Every row gives one point. A path goes straight from each point to the next, and from the last back to the first. The post is the endless flat space through its rows: a point in 2 columns, a line in 3, a plane in 4, and so on, so that a path can go around it. Count how often the path circles the post. Going back the other way cancels.

Post (2 x 3):
[[ 12  13  16]
 [-47  26 -22]]
Path (21 x 3):
[[-57  74 -26]
 [ -5  47 -29]
 [ -5  45  15]
 [  5  15  73]
 [ 51 -44  38]
 [ 14  -8 -41]
 [-65  68 -56]
 [-38  59  -5]
 [ 11  16  -1]
 [ 18  -6  15]
 [-40  10  -6]
 [-24  38  20]
 [-25  61 -36]
 [-74  36 -63]
 [-31  -8 -26]
 [-86  27   4]
 [-51  44 -15]
 [-31  48 -30]
 [ 52   0  20]
 [-27 -20 -19]
 [-31  15  20]]
Times around: 2

Post:
[[ 15  25  24  -3  32  13   3 -30]
 [-41  -2 -25  32   6 -26  31   4]
 [-12  17  14 -10  15   4 -10   4]
 [-40  15 -15  29 -35  -4  37   7]
 [ 10  27  38 -26  13 -38 -17 -40]
 [ -1  47 -56   9 -19 -81 -16 -13]
 [-39  28 -44  19 -16 -51 -25 -26]]
Path:
[[ 13  34  -4  44  -6   3  31   3]
 [ -5  65 -24   5 -26 -16 -11   5]
 [-67  17  -4   6 -17  16 -20 -23]
 [-34 -18 -25  23 -14 -52  95 -49]
 [ -7  11 -16  23  48  22 -27 -55]
 [ 34  43  17 -12  34 -51 -37 -23]
 [-35  42 -14   1 -21 -16 -16  34]
 [-56  20 -29  35 -27 -12  40 -41]
 [-46   4   1 -32 -33 -75  -6  32]
 [-45  30   5  13   1 -38  37 -26]
 [-60 -30  -7  34  72 -61  22 -15]
 [-30  33 -45  24  -8 -11 -21  25]
 [-47  51 -34   1  27 -62 -35  41]
 [-15  47 -16  19   7 -10  43 -19]
 [ -7  41 -14  14  -4 -13   2   9]
 [-15  17   2  10  14  31 -44  39]
 [ 31  57   1  -4  12  -5   4  -1]
 [-34  15 -41  -3  51 -42 -28  -5]
 [-37 -37 -22  23 -13 -31  50 -38]
 [-14  -7   8  33 -10 -62  11 -43]
 [  1  13 -10  46 -26  23   1  -5]]
Times around: 2

Post (11 x 12):
[[-52   8  17 -16  32  -8  23  10 -17 -10  70  16]
 [-15   7 -16  -8  -9 -37   4 -17  15  20  39  11]
 [-18  23 -12  46   3 -13 -37 -28  31   2 -23 -28]
 [ 39 -47  25   1  14  -1 -19  19  -6   4  -5  29]
 [-16  -4 -10 -20 -54 -13  -3 -26   2  23  47  39]
 [  6   6 -43  -1  23  -2 -35  14  20  -9  11 -26]
 [-10  22  16  70  35 -11 -17  24 -20   3   2  17]
 [ 32  -1  -1 -19  32 -13   6 -16  -9 -39 -11   4]
 [  9  16  12  10 -10   7 -26  21   4  56  11  17]
 [ -3  10  -6   7  -9 -17 -12   5 -54  36  45  -2]
 [  2   1 -20  12 -39  12  22 -14  24   8  52  13]]
Path:
[[ 10  28  39 -49  18 -24  42  29 -23  62  95  19]
 [ 33  -8  24 -35  -9   0  56  -7 -18 -30  39  24]
 [ 21  -4  -5  46   5  -2 -11  34 -45  26   0  10]
 [-14  70  -3  12 -26 -29 -18 -19  49  91  -7  38]
 [  1  -6 -19  36  25 -14 -53 -21   0  -1   0 -43]
 [-37 -13  45  67  -5  13 -34  -4  -3   1  14   7]
 [ 24 -42  39 -17  14   7  39  26 -47 -55  24  30]
 [-10 -10 -21   7  31 -36 -10 -26   4 -22 -34 -40]
 [-57   6 -42  12  17  -2 -12 -44  52 -51  20  13]
 [ 16  21 -18  40  43 -15 -49  -8 -15 -26 -21 -23]
 [  3 -22  28  15  28  19  21  28 -51 -68  55   5]
 [ 20  19   5  -7  11 -28 -24  21 -38  45 -13   6]
 [ 42 -16 -38  56  10 -31 -28  -9 -12  -2 -59  -5]
 [-10  17 -21 -46  19   6  15 -52 -23 -43  17  13]
 [-68  24 -25  -6 -57  -3 -26  -8  23  42  39  26]
 [-17  10 -57  -2 -19 -37 -29   1   7   6  45 -18]
 [  4   5  66  19 -17  -4   9  18   5  76  52  44]
 [-20  30  47  43   2 -12 -12 -11  21  42  45  62]
 [ 13 -14 -10  13  34   0  15  27 -58 -32  66 -23]
 [-10  35  -8   2 -70 -56  45 -40   4  48  19  20]
 [ 26 -21  22  27   5  -6  14 -36  13 -19 -43  33]
 [ 18  41 -15  68  39 -11 -48  14   7  46  -6  -8]
 [-24  53  -5 -16  51 -29 -77   8  30   8   5  12]
 [ 14  20  -6  -6 -47 -26  27 -15  13  12  27  16]
 [-24 -35   4  -9 -21 -16 -11 -47  36 -39 -24  18]
 [-57   5 -18  15  23 -39 -69  -3  32  27 -16  -3]
 [  3  35  -5  30  48 -22 -45  37 -10  49  18  18]]
Times around: 4

Post, 17 rows:
[[-33  -7 -28  10  17  15  -9  39 -17 -13 -72 -12  -9   9 -50  19  51  -1]
 [ 30   1  38  10 -49 -12 -36 -29 -27  -3  10  11 -17 -24  10  23   3   2]
 [  2  41 -70  41  11   9  -9  17   9  -9  -4 -27  30  -5 -34   2  10 -39]
 [ -3  24  -4 -46   5 -18   3  -6 -14  -1 -23 -45   2  40 -11   4  58 -19]
 [ 12  12 -42  20  31 -39  10  46   4  10 -45 -33   3  -2  12   0  55  20]
 [  1  -1  15   2   3  -3 -22 -25 -62 -10   2  35 -16  -1  31 -34 -17 -13]
 [-26   9  66  26 -26 -18 -43 -46 -22  54  37  58 -21  14  22  -4  17   6]
 [  3 -29  55   1 -47 -19 -62  30 -24  35  56  32   4   6  28 -14 -17  -6]
 [ 31  12 -41   7  -7 -22  26  19 -13   3 -37   5   4  52 -54 -40  39 -12]
 [ 50  -1 -62  19  50  33  19  33  20  21 -19  -2 -24  -7 -41  14  24 -37]
 [ 18   9 -11  24  11 -30 -12  12  27 -24 -47 -24 -26  46 -12 -17  27 -24]
 [  3   3 -38  -7  16   8   1  11  50  -3   1 -23   0  -2 -42 -16   3  27]
 [ 26  -2  56  10  16   0 -35 -12 -13  35  -1  31  39  16   5  13 -33  13]
 [ -7   9  82  16 -45   4   6  -2 -28  33   4   4   0  -3  13 -35   4 -21]
 [ -2 -19 -41   1   1 -26   3   0  10  45 -27 -15   4  -4 -40  -5 -13 -39]
 [ -2   4 -38  21   6  -1  32  39  13 -25 -42 -20  -6  63  15  24  21  17]
 [ -7  25  58  -4 -21 -42   2  15  -8   2  10  57  -9 -20  11  20 -16 -27]]
Path, 24 rows:
[[ 44  24  41 -25  26  27 -15  27  42  42  11 -18  45  -2  -9   1   0   6]
 [ 20 -16  10 -15  -3  14 -47  35 -15  12 -20  -4  19  39  31  16  46  47]
 [-13 -11  19 -50  -9 -11  22  14  45  14  11   3  20 -33 -49   9  18  -5]
 [-18  -4  19 -10  -6 -25  10   5   1  37  22  10   1 -36 -29  44 -15 -48]
 [-20  25  25  28 -31 -59  14  34 -11   4 -58  10 -21  -5 -34  44 -33 -37]
 [  1  19  14  -5 -66   7  42  32 -20 -59 -47  25 -72  23  21  36  28 -18]
 [ 14  52 -28   9  57 -22 -41 -36  -6 -42 -26  19  42 -79 -19  15 -22 -12]
 [ 28 -47  20 -47   0  11  16 -24   7  34 -17  29  -3  13 -18 -35 -49 -14]
 [ 12  -3 -27  62   6  13  29 -15 -36 -34 -25  36  60  37 -39 -58 -47 -48]
 [-55  31  -8  36  -7  -9 -49  35 -24 -42  48  -7 -31 -18  34   9  31  19]
 [ 50  23   1  57   7 -11   7  20 -17  37 -46  30 -29  -1  -1  15 -29 -54]
 [ 13  -7 -11  21  -8   1 -29   9 -48  18  -6  -7  32  23  66 -13 -11  -4]
 [ -3 -43  37  -7 -32 -34 -47   8  26  13 -28  34  -7   9 -41  -1  24 -38]
 [  8  -3 -77  86 -17 -19  29  55   2  37 -26 -34   6  19 -13 -25  56 -12]
 [-36  30 -95  -7  24 -24  16  23 -26 -37 -27   9 -24  24 -45  21   1 -11]
 [-30  30  25  -1 -30  23 -37  -3  71  32 -10   4  -3 -12 -43  24  -6 -13]
 [ -5  10  25  16  -7  20 -10  15  -8  16 -29  14  32   3  -7 -14   3 -40]
 [ 32 -14  -7  83  12   3  14  30   0 -39 -11  17   1   7  24  41 -33 -31]
 [-13  24 -18  25  34 -12  23  46 -15  21 -22  50  20  14 -38  48 -31 -30]
 [ 42  27   8  40  25  10   7  75  16  10 -37  22  -9  26   8  -2 -23  25]
 [ 43   1   6 -53 -18 -46 -32  41   3   3   8  32   9  28  10  15  22   3]
 [ 46 -26 -46  34   7  11  -9  61 -39 -33 -18   0  22  25  29  14 -26 -55]
 [-16   7 -20  59 -39 -60 -35  25  59 -34  38 -17 -88 -33  44   7  68  62]
 [-24  37  31 -44   7 -31   1  25 -38  -1 -12  -3  12  36  -5 -43 -17  26]]
Times around: 5

Post:
[[ 10  10  -3   2  15  10 -28 -11  -8 -11  19 -42  65 -22 -15 -28 -14   5]
 [  0   7   9   9 -14  12   2  34  -8  42   8 -20   7  25  -1  29 -13 -22]
 [ 28   6 -41  -6  24 -16 -30 -19  11 -20   3   6   4 -25  14 -37   2 -33]
 [-18  16   0  53  24 -22  -3 -25   2  24   7   2  36 -10  11 -29   5  -9]
 [-40  19 -17  -5  11 -27 -43 -13   5  -3  10  10 -11  -6  13 -26   9 -18]
 [-27  -8   5 -30  -9  45  24 -36  54  -5 -50 -13   4  -4  -1   4  -8 -39]
 [  9  19 -10   5   8   1 -17  15   4 -18  28 -14   8   8  24 -18 -30  -2]
 [-34  -7   0  -1 -25  14  14   5  10 -45  21  10   1 -31  18 -17  -1 -22]
 [-34 -31 -10  17  -2  20 -23   0  18  25  12  27  -9 -16  30 -16  -3  20]
 [-10  20  -8  -9 -12  -3  31  27  20   4   6 -18  -3  -1   4  12  -7   0]
 [-12 -11  43 -22  -2  -2   7 -14  36  -9 -18   3 -28  -9  10  36  13 -37]
 [-22 -23  -4  31 -22   0  -6  19  36   9 -17  -1  -2  15 -35  -6  22  -4]
 [-11  10  17  24 -12  14 -13 -25  14  18  50 -13  49  -6 -22  10 -11  -2]
 [ 15 -52  35   5 -33  -2  38  17 -12 -11  -3 -24  -4   8 -48  -2 -26  -3]
 [-25 -24 -13  23 -13 -12  -1   6  31 -25 -22   1 -22 -13  -3  27 -16 -14]
 [ -9 -31  34  -5 -31  -4  36 -16   5   9  -2 -14  50  37 -30  11   6 -26]
 [ -9   6  23 -23  -6 -17  25 -13  31  20 -11 -29 -12 -12  57   4 -13 -50]]
Path (25 x 18):
[[-10  15  14  -8   2  62  65 -16  15  22 -26 -20  80 -20  -3  23 -10 -13]
 [ 20  18   1  70   7  -6 -41  34  24 -16  14  -4  20 -26   9 -11   2  23]
 [ -9  25 -32  78  19   6  -6 -36  30 -17  26   7  37 -10  41 -72 -15  22]
 [ 22  15  11  11  10   0 -15  15  24  -8  22 -68   3 -16 -19 -15 -19  13]
 [-41  22 -47  35  -4 -43  22  11  -1  11  14  67   1  49  -6  27  34 -66]
 [ 49  -3   7  51  45 -21  10   1  15  -4 -26 -10  13 -40  33 -28 -26  -1]
 [ -3  13  11   7 -19 -21 -29  -5  70 -35   4 -12 -37  -4   8 -38  12   9]
 [-18  -1  22  16 -33 -26 -22  32 -40 -38  26  -7   4  -1   1   1  -1 -25]
 [-46 -57 -34   7 -26   9   2 -17  32 -29 -24   8  20   2 -16   6  -5  12]
 [-38  -4  10 -25   7   0 -35   5 -10 -19  58  40  -7  -2  27  21  29 -20]
 [-44  -5  24  11 -24  46  -2 -31  68  26  15  27  40  39   1  23  13 -56]
 [ 17   1   2  27 -18  13  -7  16  52  32 -40  -6   5 -32  -2 -53  34 -24]
 [ 17   9  16 -41  -4   0  19  17   6 -22 -15 -16 -27 -20  -9  27  -2  12]
 [-47  -3  20 -10 -46  17  34   4  61  49  -7 -23 -10  52 -27  31  39 -16]
 [-67  61 -11  11  12  -7  -2  25   4 -11  26 -36  17  10   9 -16  16 -28]
 [-12  -8  24  32   7 -22  37  18 -22  28  -6 -14  41   2  -7 -25 -23   2]
 [-15  37  25   6  -6  -7 -10  -4 -22 -28   7   2  40   4 -13  -3  -4 -11]
 [-27 -22 -42   5 -25 -29  44 -46  36  12   8  29  -9  -2  71 -95  14 -14]
 [ -4 -17  -4  29  -3  21  -2  -1   7  39  31 -27  18   3 -47  42  -5   5]
 [  5 -22  34   9  -7  27   9  26   3 -18  25 -37  -1 -30 -43  51 -32 -33]
 [-33  35 -15  20  -9 -17  49 -17  45 -54   8  34   2 -30  35 -53   8 -32]
 [ -9  10  -5   6  18 -22  22 -33  29  -5 -14  16 -28 -29  43 -35 -27  33]
 [-20  10 -27  35  -8 -39  -6  -1 -19 -17  32 -58  49 -17   5 -34 -19  16]
 [  4  27 -24   6 -17  13  24  27  13   8  11  25 -18  46   8   8  25 -75]
 [ 10 -25  36   0 -23   5  35 -25  50  33  25 -18  32 -11   1 -47 -24 -23]]
Times around: 5

Post, 17 rows:
[[ 13   0 -22 -18  32 -26  24   7  17  37  16  -8 -10  15  13 -53   4  -1]
 [-19   1  17 -13  -1   2 -19 -15   1 -48  39  -7 -23   3  10  13 -24 -55]
 [ -8  35 -12  18  22 -36  17 -29  16 -19 -54  16  -5 -14  16   4  24   7]
 [ -2   6 -11 -42  22  -9 -27  21 -18   8   9 -22 -25 -12 -47 -32  -6  36]
 [-49 -20  -6 -12 -25  24   4 -29 -19 -17  17  35 -18 -26 -29  43  19 -14]
 [-30   7 -17 -11 -63  11 -12 -27   1  -3  -5 -60 -14  13 -28  19  14 -13]
 [ 23  19 -40  -8   0   6  27  -3 -17  -1  35 -28  -8  36 -44 -21 -48   3]
 [-16 -19  22 -56 -55  32  -4 -33 -15 -41 -24  17 -20  14   7  29  -2 -48]
 [-25 -16  -7  29  30   9  11  -9  40 -24 -59  17   7 -19  11  -9 -20   1]
 [  1   5  28  20  45  19   8  10  19  36 -31  -2  10 -37  -1   5 -11 -17]
 [-17  14  54   1 -50  11 -12  18   6 -42  17  34   5   2  16  15  25 -35]
 [-16 -22   4  -1 -26 -14   0  14 -31 -82  -8  -1 -14  -5  -4  30  30 -47]
 [-13   1   2  14  16 -29  19  23  21  37 -45   8   8  13  27  17 -31  19]
 [ 15   9 -33  51  12  -1  -5  31 -12  22  -9  31  -4 -34  28 -10 -32  11]
 [ 29  -7 -12 -28  31  24  14  22   3  28   1 -21 -60  32   8 -16  -2  47]
 [  1   2  29  22  -5   3 -21 -18 -36 -22  28   8  64  13  33  22  41  -4]
 [-10  19 -43  20  42 -13  -7  22  18  21 -59  13   8  16  -9   3 -11 -15]]
Path:
[[-11  32  36  10  -5 -57  -2   1  30 -55 -36 -36   8   5  33  24  46   3]
 [-58  12 -43 -63 -25 -58   5   4  16   4  -5  24 -19  29  15 -12 -15 -10]
 [-17  -9  61 -33  -5  73   7  -1  -4  42  -2  13 -15 -10  29  22  -1 -48]
 [ -1 -24   4   0   1  11  -6  39  17 -19 -74  30 -66  42  30  22 -35 -55]
 [ 43 -26  -5 -25  53  23  32  -6 -40 -19  10  37 -73 -34   3  25  46  -6]
 [-42  25 -81  25 -17 -38 -12 -11 -14 -25 -38  41  28   2  20  49   3   3]
 [-26 -24  -7 -53  22  79 -31  32 -16  11  37 -14 -74 -44 -87 -23 -60  38]
 [ 27  -7  49  40  40  20  -6  40  -9 -33 -37  51  25  58  73   8 -17 -72]
 [-22  -2  23  46 -12 -81   7  40  29 -11  -8  88 -34 -80  37  10   9   5]
 [  4  30  43 -18 -64  34  15 -45  17  26  10  19  13 -22  22  -1 -10  -4]
 [-13   1 -19  22   6 -36  26  15 -23 -69 -10 -39  13  20 -10   4  24  15]
 [-34 -18  21 -26 -11 -42 -22   4   0 -39  31   4   0  25  13 -49   0 -32]
 [-20 -15 -20   2 -28  17 -40 -40 -20 -19 -49 -11 -34 -27 -53  55  -8 -12]
 [ -4 -34  38 -28  45 -29  -4  43 -29  13   9 -10 -29 -34 -60  26  12  47]
 [ 10 -11  -6   2 -62  64   3 -19 -18  28   1 -37  42  19 -14  70 -44 -20]
 [ 34  37  40   4  47  47  31  -4   4  56 -13 -10  37  21  34 -31  50  26]
 [-24  20 -32  35 -21  -8   8  37 -13 -28 -46  16  26   8 -53  17  -6 -57]
 [ 11  24 -11 -33  21  69   0 -35  14 -30 -24  11 -95  37 -49 -10   9 -21]
 [ 24  17 -44  24  11 -57 -14  24  -6 -16 -43  32 -17  -8  38   6  58  13]
 [ 19 -39  23   7 -24  71  11  34  34 -45 -65 -17 -40 -15  19  46 -20   1]
 [-45  24 -43  10 -47  -5 -19 -24 -32 -38 -15 -24  15  30 -21  59  50 -27]
 [-20  -7 -70  59  18 -19  -5  -4 -50 -49  -9  28 -23 -37 -19  12  45  36]
 [-16 -19 -26  16  48  40 -23 -56 -29  44  39 -72  11 -43 -71  11  82  30]]
Times around: 5
